Each row of a before or after table is a point. The points were changed in one or more steps. Then noise was added and the rows were shuffled. The steps act on columns, c1 being the first. Write out the steps. A step turns or swaps two columns, mirrors them in a line or flattens them onto one, adds a multiple of one to another, or multiplies or shifts one. Angles are multiples of 10 degrees, from the lower column toward the higher: turns from -170 to 170, lines from 10 to 170 but not 90. Use the fewest steps. Two steps may share a column if one is a turn and the other turns, adds or multiplies; they go together, in the order done. Otherwise the lowest column goes first.
In the rows, 128 means zero.

Before:
[[136 119  82]
 [136 193 124]
 [114 103 130]
 [113 147 174]
 [118 169 127]
 [ 98 164  80]
 [139  76  87]
 [130  73 146]
 [106 116 132]
 [128 131 132]
 [114 119 114]
 [116 101 127]
 [121  92 104]
 [132 119 157]]
After, 14 rows:
[[250 156 124]
 [163 172  80]
 [134 130 130]
 [124 114  81]
 [ 72 130 132]
 [ 97 137 114]
 [ 31  99 145]
 [ 69 130 130]
 [ 83 141 131]
 [117 121 157]
 [145 150 175]
 [188 156 126]
 [ 48  92  88]
 [ 61 115 100]]
Steps: turn c1 and c2 by -60 degrees; multiply c1 by 2

Before (10 x 8):
[[ 65 183  71 147 137 103 128 110]
 [ 71 161 190 183 131 176 162 134]
 [140 184  70 101 165  83  91  97]
 [196 115 107 164  88 230 227 122]
 [196 130 127 150  90 103 112  70]
 [ 66 105 152 138  89 111 125 172]
 [170 101 209  80 156 155 134  77]
 [195  86 148 171 140 115 121 173]
 [147 170 165  99  36 170 128 131]
 [148  93 129 143  91 166  76 110]]
After (10 x 8):
[[131 115  78  84 195 121 166  86]
 [ 85  94 154  50 112 145 138 150]
 [127 150 124 154  82 216 181 123]
 [ 68 161 100 164 121 117 164 101]
 [ 64 103 161 195  94 119 159 158]
 [110 228 152  79 130 173 133 147]
 [172 133 163 217 160 141  75 160]
 [187 134  86 157 178 100 108  90]
 [ 30 161 112 187 103 129  60 117]
 [188 155 167 144  95 110 109 160]]
Steps: add -1 times c7 to c6; turn c1 and c7 by 160 degrees; turn c2 and c5 by 70 degrees; flatten c3 and c8 onto the line at 40 degrees; multiply c4 by 1.6

Before (14 x 14):
[[202 152 108  79 206  96 154 128  78  83 124 138 110 168]
 [ 83 148 112 117  97  89  85 129 139 199  32 107 161 172]
 [138 123  72  93 123 176 146 107  84 193  65 166 146  73]
 [138 118 141  59 174 176 155  97 127 107 149 190 142 141]
 [140 202 100  88 173 127 202 137 110 137 168 147  96 160]
 [102 198 164 135 154 102 109  87  30 175 139  97 128 115]
 [103 137  81 157 122  67  86  65 177 225  70  82 185  96]
 [189 139 120 160 170 215 173 148 119 145  93 197 176 126]
 [169 146 155  99 130 158 188 140 146  98  92 192 117  55]
 [189 198 134  77 148 172 177  78  96  92 132 100 106 167]
 [154  96 100 106  80 187 104 180 151 165 123 141 175  45]
 [ 67  60  49 213 106  85 140  99 155 147  39  83 143 176]
 [147  77 131 133  83 101 134 108 133 243  84 121 149 131]
 [101  98  80 141  75  73 160 107 125 177  61 111 239 146]]
After, 14 rows:
[[138 161 138 136  84 113 107 108 109 248 151 131 142 150]
 [189  99 125 129 140 142  83 114  72  97 106  72 108  47]
 [ 99  74 170 151 159 123 148 150  51 170 128 117 120 105]
 [169  74 150  59 131 138  59 124 142  99 112 134 122 166]
 [204 140  99  95 200 122 107 159 106  85 112 102 107  84]
 [ 63 206  52 208  99 107  84 102 109 151 170 175 144 125]
 [ 99 164  76 145  81 112  73 121 118 178 154 126 238 131]
 [137 142 138  52 167 152 112 108  96 106  94 100 143 122]
 [135  91  68  70 120 151  97 148  91 193 144 117 140 176]
 [182 125 121  84 174 164  87 140 144 153 131 190 172 125]
 [154  93 101 108  84 152 149 154 181 170 128 111 170 202]
 [108 104  80 187 117  97 151  59 102 221 182 126 195 142]
 [142  85  91  98 169 119  71 139 134 146  75  99  95  69]
 [ 73 148 115 146 102 105 135 117 133 196 218 108 162  86]]
Steps: turn c2 and c14 by -140 degrees; turn c4 and c12 by 60 degrees; multiply c6 by 0.4; multiply c11 by 0.7; turn c7 and c11 by -150 degrees; multiply c9 by 0.7; turn c8 and c9 by 50 degrees

Before (9 x 32):
[[178 164 151 122 121 165 181 106 126  71 126 120 144  94 108 136  61  99
  150  86  86 165 118 184  40  89 151 136 109 163 159 123]
 [ 73  46 127 107  51  85 172  97 241 150 115 116 180 124 110 117 152 169
  168  85 158 144  83 205  73 188  91 160  48  77 154 161]
 [155  81 100 198 111 168 109 170 170 132 148 214  65  96 184 178 119  97
   82 146  89  88  75 129 148 198 183 183 151 135 170 148]
 [177  49  82 119 150 102 123  94 198 133 168 162 137 147  61  64 130  82
  144 135 144  48  19 119  30 111  51 108 105 153 165 192]
 [191 115 168 189 153 178 182 155 133  85 129 159 114 169 139 125 166 114
  132 118 145 143 116 121 122 183  75 129 166  89 143 114]
 [ 63 108 165 195  82  60  76 192 195 171 106 163  64  92 138 114 140  95
  161  90  70  84 115  65 164 118 164 104 150  54 101 116]
 [198  99  97 166  96  78 134 212 164 199 124  96 128 121 173 112  95 172
  179 216  46  56  92 117 140  58 194 157 149  59  74 168]
 [ 85  46 154  50 125 192  86  96 148 144 199  97 164 106 102 187  75 130
   63 123 116  62  47 100  95  68  86 107  55 115 118 167]
 [135  87 159  53  86 113 199 113 128 133 194 138  54 167  95  69  65 165
  140 191 166 182  61 168  69 152 118 176 133  85  65 159]]
After, 9 rows:
[[134  85 162  55 150 114 202 134 131 135 198 138  52 169  93  68  67 164
  144 183 155 180  57 166 208 151 101 158 129  83  66 159]
 [153  82  97 199 168 168 109 127 171 131 148 216  67 100 184 174 115  97
   80 153  74  90  78 130 127 195 129 175  83 138 169 149]
 [175  45  79 119  55 100 124 132 201 131 170 166 136 145  65  68 133  79
  145 134 191  49  14 120 199 106 158 115 174 155 161 189]
 [ 84  43 155  53 112 195  84 130 150 144 201 101 162 105  99 186  75 127
   63 125 137  63  49  95 152  70 162 106 206 111 119 164]
 [ 66 108 164 197 175  62  72 129 192 169 105 163  67  95 138 117 142  98
  162  86  83  88 115  65 118 120 159  88  89  52  99 117]
 [202  96  97 171 169  79 137 131 163 195 123  95 129 123 177 115  95 176
  181 216  44  56  87 119 141  55 164 140  69  59  72 166]
 [176 161 159 123  95 170 182 127 127  74 119 119 144  94 110 137  58 102
  148  89  82 160 118 184 214  96 153 132 136 163 156 118]
 [ 71  43 127 108 170  84 170 127 242 151 110 115 185 123 114 115 151 166
  169  84 143 142  83 205 222 189 123 135 219  74 152 162]
 [190 114 168 190 106 179 178 133 133  81 129 157 113 171 137 123 167 110
  126 115 192 142 116 118 120 184 137 140 113  84 134 115]]
Steps: turn c5 and c28 by 20 degrees; turn c5 and c25 by -150 degrees; multiply c8 by 0; turn c21 and c27 by -120 degrees; turn c21 and c29 by -160 degrees
